Rows are points. Examples show where two turns around zero, p and q, send a point. Write where each new point lands after one turn and then the other. Backwards means that the second turn is done in reverse. Each puzzle has new turns, and all numbers are rounded.
In the rows, 128 means zero.

Turn p:
[132  93 133] => [161 116 135]
[104 195 112] => [ 63 143  99]
[ 84 141 139] => [103  94 108]
[164 105 146] => [154 135 165]
[155 106 111] => [159 151 133]
Turn q:
[148  89  98] => [121  97  86]
[135 158 139] => [150 135 151]
[ 73 139 112] => [113 183 114]
[152 146 107] => [163 120 118]
[133 107 185] => [ 92 103 171]
Where do these land?
q, then p: [173 141  84] => [170 176 138]
p, then q: [106 155 164] => [ 81 144 124]
p, then q: [ 90 125 140] => [103 120  98]
p, then q: [144  91 123] => [148  94 138]

Turn p:
[106 133 151  82 108 129] => [ 98 117 101 104 155 150]
[163  95 127 131 170 147] => [160  88 149 114  96 114]
[ 85  87 174 122 129 146] => [ 79  83 100 136 103 140]
[111 150  86 139 100  91] => [138 179 106 152 156 111]
[149 173 130 115 179  65] => [129 129 175 114 186  70]
[155  97 154 174 141 144] => [123 118 157 130  66 118]
[137 130  93 145 131 126] => [160 144 130 144 125 119]
[149 116 143 123 120 132] => [125 127 130 103 111 130]
[ 96 172  93 120  73 171] => [139 169 103 154 155 201]
Turn q:
[ 76 136 149 124  87  72] => [133 200 150 131 114  82]
[152 109 147 123 122 142] => [138 102 144 142 111 135]
[ 87 141  87 144  77 140] => [ 78 175 107 114  94 136]
[135  89 116  80 135  97] => [156 109 100 144 113  77]
[165 186 145 125 179 136] => [171 119 124 125 185 178]
[144 123 146 128 137 156] => [136 101 143 122 123 148]
[125 129 147 149 169 185] => [121  87 152  83 145 162]
[139 112  87 151 118  96] => [ 91 133 105 163 139 107]
Where do these land?
q, then p: [133  72 195 127 102 150] => [ 63 143 112  84  81 126]
q, then p: [115 171  84 108 130 112] => [177 140 139 146 167 137]
q, then p: [107 187  95 112 135 122] => [177 128 147 135 173 151]
q, then p: [156  66 126 133  93 110] => [ 92 166 106 153  89  99]
q, then p backwards: [ 95 123 143 183 140 135] => [141 168 177 121 134 108]
p, then q: [163 123 145 122 106 169] => [148 121 125 120  78 155]
q, then p backwards: [106 130  77 118 170 117] => [110 109 123  77 112  89]
q, then p backwards: [134 127 122 156 162 105] => [105 154 129 107 147 105]
q, then p: [144 153 164  93 113 132] => [140 149 158  94 105 150]

Turn p:
[137 113 135 171  88  92 121  79 136] => [166 154  95 102  82 105 149 152 134]
[ 86 162 155  99 171 129 165 174  92] => [ 75 118 140 137 199 147 167 105 105]
[125 104 105 169 125 161 138 135 102] => [160 127  95 155 134 149 110 128  96]
[136 196  93  96 144 107  84 140 142] => [ 93 151 155 115 168  80  85 135 167]
[190 117 131 149 133 171 112 108 130] => [154 141 117 113  97 166  78 101 139]
[124 121 132  99 113  93 173 121 161] => [121 114 158 117 118 139 169 173 146]
[137 156 138 129  84 144 142 172 185] => [113 174 191 151 104 139 123 153 110]
[140  85 124 104 141 130 110 125  66] => [119  68  89 105 130 129 107 109 107]
[108 118 175 109 110 162 119  82 130] => [ 99 126 103 147  75 138 153  97 149]
[116 118  71 179 126  94 136 108 154] => [196 141 116 139 142 101 132 175 144]
[108 120 150 103 173 126 108 162 110] => [109  95 146 127 160 115 136  81 114]
Turn q:
[ 81 126 146  96 163 106  96  93  93] => [141 103 185 118 163 115 104  76 124]
[165 107 142 174  88 117 102 153 161] => [ 75 134  88 160 112 143 105 157 158]
[178  86  99  73 158 168 107 134 141] => [168  89  83 136  81  78 101 117 104]
[121 171 162  82 162 152 137 154  81] => [186 140 155  96 156 134  91 144  81]
[135 155  87 170 135 142 109 108 175] => [130 173  87 153 126 117 154  98 166]
[116 173 136 115 103 111 143 107  85] => [111 163 169  92 138 139 133 119  96]
[152 103 161 156 106 144 157 130 115] => [119 119 131 123  89 174 121 158 136]
[113  94 171  86 114 133 122  86 145] => [127 103 185 126  93  95 106 131 153]
[ 92 168  97 159 153  81 134 118 170] => [121 161 134 171 180 118 183 107 145]
[104 104  84 142  73 156 152 157 115] => [103 108  90  67 124 133 168 153 142]
[157 141 123 155 173 122 159 160 134] => [160 135 101 168 138 162 145 144 104]
[121 106 129 129 107 104 120 138 122] => [ 94 106 130 126 136 128 125 134 128]
Where do these land?
p, then q: [173 146 176 100  91 166 108 116  79] => [115 134 144  48 143  80 132  96 155]
q, then p: [ 88 116 167 120 147 157 166  69 107] => [103 134 152 101  58 175 143 105 134]
p, then q backwards: [113 104 120 115 168 118 112 151  82] => [106 103  97 107 153 107 101 151 100]
p, then q: [108 109 101 121  85 128 157 150 102] => [123  95  96 100 158 164 128 139 116]
p, then q: [119 118  97 167 157 123 159 136 136] => [159 133  96 158 110 154 118 129 105]
p, then q: [137 128  83 175  88 109  92 135 162] => [ 78 162 105 155 151 135  89 141  87]
p, then q: [167 150  81  96  89  81 103 145 114] => [109  96 128 131 194  87  85 145 106]
p, then q: [160 111 123 140 115 107 134 112 132] => [120 128 112 119 114 103 113 150 105]
p, then q backwards: [135 168 108 106 184 134 103 144 155] => [ 75 141 160 132 137 111  78 110 134]
q, then p: [162 116 174 104 144 144 165 107 155] => [128 166 138 102  87 132 118 132  73]
q, then p backwards: [ 99 101 132 112 172 143 126 147 175] => [ 95  98  79 133 157 111 120 108 151]
p, then q backwards: [ 76 168 175 179  98 124 112 124 137] => [155 190  77 126 121 111 142  95 168]
